Rows are points. Each copy is the shape, with its points in the same order, turned, moved and blurred by noise. Some copies are also mirrored. Which?

Shape:
[[-0.9 -1.9]
 [-2.0 -3.0]
 [ 1.7 -3.3]
 [-0.9  6.3]
 [-1.0  4.3]
 [-3.0 -3.0]]
Copy 1:
[[ 0.0 -0.6]
 [-1.0 -1.5]
 [ 3.1 -0.5]
 [-2.9  7.1]
 [-1.9  5.6]
 [-1.6 -1.9]]
Copy 1 is: only turned
Copy 2 (6 x 2):
[[-2.5 -0.8]
 [-3.7 -0.6]
 [-1.6 -4.1]
 [ 5.4  3.4]
 [ 2.4  2.5]
 [-4.5 -0.2]]
Copy 2 is: only turned
Copy 3, 6 rows:
[[ 3.3  1.2]
 [ 4.7  0.6]
 [ 3.4  3.9]
 [-5.4 -0.5]
 [-2.9 -0.4]
 [ 4.2 -0.9]]
Copy 3 is: only turned

Shape (8 x 4):
[[ 3.7  4.8 -1.2 -2.8]
 [ 0.6  0.8  0.0 -4.5]
 [-1.5  0.3 -2.0  5.5]
 [ 5.5  1.4  1.6  5.8]
 [-0.3 -4.7  0.1  3.3]
 [ 2.3  3.4  0.3 -1.5]
 [-1.4 -0.9 -7.0  3.0]
 [ 0.1 -1.0  1.9 -0.3]]
Copy 1:
[[ 4.1 -3.3 -2.2 -5.7]
 [-0.5 -1.3 -1.8 -4.9]
 [ 2.6  1.9 -3.5  4.2]
 [ 6.0 -3.5  1.8  3.5]
 [-1.9 -0.4 -1.0  5.2]
 [ 2.9 -2.2 -0.4 -3.4]
 [ 0.5 -0.3 -7.8  2.8]
 [-0.8  0.4  0.1  0.0]]
Copy 1 is: only turned
Copy 2, 8 rows:
[[ 4.8  2.1 -2.5 -1.3]
 [-1.0  2.8 -2.4 -2.5]
 [-1.1 -4.9 -0.6  3.9]
 [ 3.9 -0.1  3.2  6.1]
 [-3.9 -2.5  4.0  2.2]
 [ 2.4  2.0 -2.5  0.7]
 [ 0.2 -7.8 -0.2 -0.4]
 [-2.2  1.4  0.7  1.4]]
Copy 2 is: only turned
Copy 3:
[[-0.1  5.3  0.4  5.1]
 [-0.1  5.0 -0.5 -0.3]
 [-3.2 -4.7 -0.5  2.4]
 [ 1.6 -3.6  4.8  5.7]
 [ 1.0 -4.3  0.0 -1.9]
 [-0.7  3.4  1.5  3.3]
 [-1.7 -3.3 -6.2  2.7]
 [-0.1  0.5  1.7 -1.1]]
Copy 3 is: only turned
